Every row gives one point. The last column is the point's height on a tilted bowl or saddle (a function of degree 2), plus a little noise. Along how many of its main directions does it bend up, bend down or stay straight?

Points, 10 rows:
-.40; -.32; .06
.17; .41; -.35
.45; -.02; -.16
.00; .75; -.78
-.36; -.11; -.10
.00; -.02; -.07
.02; .05; -.12
.19; -.12; -.04
-.55; -.10; -.24
.16; .34; -.30
Directions: 0 up, 1 down, 1 straight

Points:
.55; -.14; -.30
.31; .14; -.16
-.61; -.34; .47
-.15; -.14; .15
.11; .15; .03
.55; -.24; -.26
-.32; .09; .40
.05; -.11; .01
-.05; -.51; .33
-.10; .37; .49
Directions: 1 up, 0 down, 1 straight

Points, 15 rows:
.42; -.23; -.16; .21
.60; .32; -.67; .74
.39; -.04; -.09; .14
-.16; .59; -.14; .35
-.17; -.08; .02; .10
.08; .06; .00; .05
.06; .11; -.40; .20
-.07; .35; .05; .14
-.12; -.16; -.44; .27
-.14; -.38; .29; .24
-.10; -.19; .20; .11
.56; -.45; .30; .41
.04; -.09; .18; .06
.58; -.21; -.04; .28
.42; .54; -.32; .47
Directions: 3 up, 0 down, 0 straight

Points:
.19; .12; .05; -.02
.32; -.50; .21; -.10
-.05; -.11; .16; -.03
-.39; .38; .10; -.34
.18; .18; .47; -.39
-.34; .44; .62; -.83
-.10; -.25; -.05; .04
-.07; .43; -.44; -.10
.51; -.26; .28; -.18
-.08; .31; .09; -.17
.21; .40; .41; -.53
.49; -.04; -.09; .02
.46; .11; .55; -.54
.14; .13; -.58; .08
-.39; -.49; -.27; -.25
-.15; .28; -.19; -.05
.27; -.11; -.13; .11
-.30; -.07; -.08; -.05
Directions: 0 up, 3 down, 0 straight

Points:
-.06; .28; -.03; .01; .11
-.75; -.52; .45; -.18; -.57
-.14; .10; .36; -.42; .15
.67; .17; .09; .28; .23
.49; -.05; .22; -.09; .39
-.33; .08; -.35; -.32; .15
-.28; .28; .32; .33; .08
-.64; -.23; -.27; -.31; -.20
-.01; -.66; -.10; -.19; .22
.37; -.27; -.32; -.41; .43
.39; .11; .18; -.21; .30
-.35; .23; -.04; -.05; -.05
.13; .01; .14; .14; .12
.01; -.22; .02; .11; -.06
-.28; .12; .32; -.11; -.02
-.41; .07; .06; -.36; -.08
-.35; -.49; .12; -.41; .17
-.10; -.05; -.19; -.82; .48
.54; .07; -.35; .00; .05
-.15; -.01; .11; .14; -.08
.22; -.03; .72; .28; .75
.42; .11; -.06; .22; .11
-.21; -.14; -.14; -.22; .02
.33; -.31; .12; .21; .11
-.15; -.03; -.49; .70; -.48
-.42; -.37; -.02; .20; -.62
Directions: 2 up, 2 down, 0 straight

Points, 27 rows:
.07; -.06; -.27; .32; -.37
-.35; -.01; -.27; .00; -.36
.36; -.52; -.10; .08; .21
-.03; -.56; .02; -.25; .22
-.17; .30; .35; -.22; .01
.38; .42; .11; -.09; -.14
-.32; -.12; -.40; -.15; -.36
-.65; .17; .04; .08; -.27
.30; .67; .43; .09; -.31
.21; -.33; .27; -.39; .46
-.31; -.37; .37; -.14; .13
-.52; -.10; .16; .15; -.39
-.06; -.24; -.64; -.44; -.31
-.26; -.22; -.03; .60; -.88
-.16; .50; -.57; .09; -.13
.24; -.06; -.45; -.10; -.11
.21; -.10; -.70; .50; -.35
.06; .27; .30; .23; -.29
-.86; .38; .01; .00; -.04
-.10; .03; .36; .29; -.36
-.15; .26; -.18; .32; -.38
-.05; -.09; .22; .17; -.23
.17; .18; .51; .02; -.09
.23; -.22; -.46; -.07; -.08
-.38; -.16; -.03; -.16; -.18
.37; .39; .22; -.06; -.14
.07; -.05; .36; -.02; .00
Directions: 2 up, 2 down, 0 straight

Points, 44 rows:
.05; .08; -.13; .10; .26; -.42; .02
.11; .36; -.13; -.45; .01; .02; -.25
.41; .12; .21; .25; -.17; -.34; .07
.15; -.06; -.14; -.24; .04; -.21; -.15
-.21; -.32; .60; .03; -.03; .41; .45
.12; .37; -.06; .14; .16; .25; .17
-.06; -.57; -.08; -.49; -.89; .05; -.45
-.34; .02; -.07; .25; -.23; -.18; .07
-.09; -.07; -.11; -.40; .29; .14; -.04
-.21; -.49; .14; -.16; .36; .11; .18
.00; -.22; -.27; -.08; .30; -.11; -.14
-.09; .18; -.23; .05; .19; -.26; .04
.09; -.41; -.35; .88; .16; -.01; -.80
-.29; -.18; .24; -.02; -.33; -.28; .09
.94; .10; -.03; .24; .17; -.24; .94
-.53; .28; -.29; -.17; -.56; .36; .02
.55; .39; -.55; .24; -.30; -.21; -.01
-.06; .47; .17; .13; .28; .50; .26
-.09; .30; -.34; .09; .19; .03; .13
-.43; .18; .51; -.44; .24; -.12; -.37
-.20; .39; -.11; .24; .26; -.06; .15
-.15; .24; -.11; -.26; .16; .05; -.02
-.11; -.53; .23; .03; -.41; -.03; .19
.31; -.37; .22; .08; .01; .04; .24
.50; .14; .16; .04; .00; -.19; .19
.50; -.13; .34; .44; -.42; .23; -.31
.31; -.06; .33; -.52; -.10; -.20; -.21
.02; .20; -.31; -.01; -.34; .19; -.34
-.46; -.09; .60; -.36; -.09; -.09; -.02
.43; -.23; -.04; .52; -.12; .07; -.20
-.19; .48; -.31; -.33; -.10; .07; -.11
-.02; -.18; .01; -.55; .20; -.47; -.46
.28; .09; .03; .05; .51; -.02; .34
-.08; .21; .28; .29; .03; -.19; -.12
.41; -.67; -.03; -.15; -.16; -.11; .09
.02; -.03; -.21; -.17; .48; -.07; -.02
-.40; .53; -.39; -.04; -.66; .72; -.31
-.24; .02; .02; .40; -.13; .19; -.11
-.33; .26; -.34; .48; .18; -.01; .12
.19; -.32; -.35; .05; -.06; -.08; -.28
.20; -.10; -.60; .49; .20; -.31; -.22
.26; .10; .10; .08; .19; -.10; .15
.19; .22; -.18; .08; -.39; .23; -.41
-.14; .26; .10; -.46; .50; -.01; -.12
Directions: 3 up, 3 down, 0 straight

Points (48 x 7):
.22; .14; .25; -.53; .26; .24; .13
.21; .33; -.45; .18; .16; .12; -.25
-.17; -.18; .02; -.27; .13; .13; .01
.82; .02; -.19; -.36; .12; -.43; -.51
.34; .27; .21; -.64; .01; .06; .10
.02; .28; -.34; .08; -.34; -.01; -.09
.41; .15; -.23; .29; .54; .31; -.44
-.28; -.11; .07; -.57; -.40; .67; -.13
-.47; -.16; -.84; -.20; .36; -.40; -.28
-.38; .11; -.06; -.11; .04; .12; .09
.03; .09; .22; -.04; .37; -.41; .05
-.08; .15; -.02; .28; -.27; -.12; -.13
-.05; -.49; .77; .27; -.08; -.60; -.45
-.19; -.31; .33; -.63; -.27; .05; -.18
.23; -.18; .26; .20; -.09; .20; -.41
.15; -.54; .23; -.32; -.05; -.21; -.38
.32; -.24; .34; .03; -.34; .24; -.50
.46; -.14; -.45; -.17; -.21; -.23; -.30
-.17; .10; .38; -.20; .49; .20; .16
.15; -.06; -.02; .34; -.24; -.16; -.31
.08; -.16; .27; .12; .00; .38; -.32
-.09; -.29; .03; .21; -.74; -.05; -.37
.58; .07; -.49; -.11; -.26; .05; -.24
.06; -.46; -.22; .11; -.04; .17; -.42
-.08; .00; -.57; -.17; -.09; .45; -.13
-.38; -.21; -.21; -.57; -.39; -.20; -.03
.23; -.63; -.44; .20; .21; -.45; -.69
.04; .24; .38; .31; .46; .16; -.15
.53; -.20; -.03; -.29; -.59; .19; -.28
-.02; .30; -.29; -.09; .24; .27; .02
.00; .10; -.02; .12; -.17; .50; -.21
-.35; -.23; -.44; .24; -.07; .24; -.34
.29; -.12; -.25; -.09; .64; .03; -.24
-.05; -.14; .31; .23; .43; .54; -.31
.32; .35; .11; .09; -.18; .09; -.23
.17; -.21; -.46; -.18; -.07; -.37; -.22
-.16; .20; .42; -.33; .13; .14; .11
-.18; -.59; -.30; -.38; .13; .09; -.31
.01; -.24; -.29; -.03; -.17; .56; -.29
-.15; -.43; -.12; .29; -.46; .60; -.68
.09; -.12; -.41; .04; .36; -.20; -.22
.04; .59; -.42; -.07; .30; .30; -.04
.28; .37; .15; -.23; .25; .23; .06
-.24; .17; -.59; -.03; .76; .17; -.17
.46; -.12; -.19; -.18; .02; .13; -.20
.26; .34; -.01; -.13; .26; -.05; -.01
-.21; -.55; -.19; .59; .20; .36; -.74
-.51; .00; .20; -.59; .09; -.41; .18
Directions: 1 up, 4 down, 1 straight
